Each row is a point. Each copy is the shape, with its points in the same order, stretched, turned, moved and blurred by noise. Is it also mirrored, or only turned?

Shape (8 x 3):
[[ 13.4  15.2  19.8]
 [ -7.4  21.7  23.3]
 [ -7.2   6.4  -5.9]
 [ -0.6  -9.1  -7.2]
 [ 11.1 -24.7   6.7]
 [  7.9  13.3  22.2]
 [-26.1  -5.0 -19.6]
 [-34.0   4.5  -7.3]]
Copy 1 (8 x 3):
[[  6.8   2.6 -25.0]
 [-13.6   7.4 -23.9]
 [ -2.5  12.9   5.7]
 [  4.7   1.7  11.9]
 [ 15.2 -20.1   5.3]
 [ -0.4   0.4 -24.1]
 [-10.7  14.6  27.2]
 [-23.6  15.1  16.4]]
Copy 1 is: mirrored
Copy 2:
[[ 12.4  19.1  12.3]
 [ -6.5  20.9  19.2]
 [-10.6   4.5 -10.3]
 [ -0.5  -8.0  -9.7]
 [ 12.8 -18.6   1.7]
 [  5.1  19.1  15.4]
 [-27.5 -11.3 -17.5]
 [-32.0  -1.5  -2.5]]
Copy 2 is: only turned
Copy 3 (8 x 3):
[[ -6.2  15.8 -24.4]
 [-18.5  29.1  -8.9]
 [ -1.5  12.9  15.0]
 [ -0.8  -4.1  14.6]
 [ -5.5 -24.6   2.2]
 [ -9.9  14.7 -19.2]
 [ -4.4   7.4  41.6]
 [-15.6  19.3  36.7]]
Copy 3 is: mirrored

Shape, 9 rows:
[[ 10.7  31.4  10.2   7.3]
 [-15.6 -18.1 -20.1  -3.4]
 [  3.8  23.6  -1.3 -18.1]
 [ -6.4 -31.6 -10.9  -9.7]
 [-18.0 -22.5  -4.2 -16.0]
 [ -1.9 -29.5 -17.4  12.0]
 [  7.9  -2.6  -7.3  -6.8]
 [-21.9  13.7 -11.4  13.1]
 [  4.8  -2.5  25.8   7.9]]
Copy 1 (9 x 4):
[[  5.2  11.4  32.7   2.6]
 [-11.8   0.7 -29.5   2.9]
 [ -2.1  14.5  12.3 -15.8]
 [ -2.7 -14.1 -34.3  -6.1]
 [-15.7 -13.1 -25.8 -12.1]
 [  4.4 -12.7 -29.9  14.2]
 [  7.0   1.5  -6.3  -5.7]
 [-22.3  13.3   2.6  18.5]
 [  3.5 -21.9  17.2   0.5]]
Copy 1 is: only turned
Copy 2, 9 rows:
[[  7.6  11.5   9.3  31.7]
 [ -9.2 -13.8 -12.1 -12.6]
 [ 14.3 -14.6   9.4  21.7]
 [ -5.7 -12.3  -0.3 -26.3]
 [-10.5 -21.5   6.0 -14.9]
 [ -8.0   5.9 -13.0 -24.2]
 [  9.4  -3.2   2.1  -2.8]
 [-16.9  -3.3 -14.4  21.9]
 [ -8.0  14.5  23.1   6.2]]
Copy 2 is: mirrored
Copy 3 (9 x 4):
[[ 20.5  23.7 -14.2  10.9]
 [-29.5 -18.5  -4.8  -3.1]
 [ 11.6  13.1 -19.8 -15.8]
 [-25.1 -31.9  10.3 -11.0]
 [-27.5 -15.0   9.8 -21.1]
 [-22.5 -35.2   4.9  11.0]
 [ -0.3 -12.6  -4.9  -3.5]
 [-20.2  12.2 -19.8  12.9]
 [  4.5   9.3  23.0   2.7]]
Copy 3 is: only turned
Copy 4 (9 x 4):
[[ -0.5  17.6  30.0  14.3]
 [-18.6   1.6 -27.7  12.6]
 [ -3.5  25.6  10.8  -6.3]
 [-10.4 -12.5 -29.8   0.6]
 [-22.9  -5.9 -20.7  -5.3]
 [ -6.5 -14.2 -29.5  24.1]
 [  1.0   5.3  -8.4   3.6]
 [-28.8  16.1   0.8  27.9]
 [ -8.4 -15.7  19.2   6.7]]
Copy 4 is: only turned
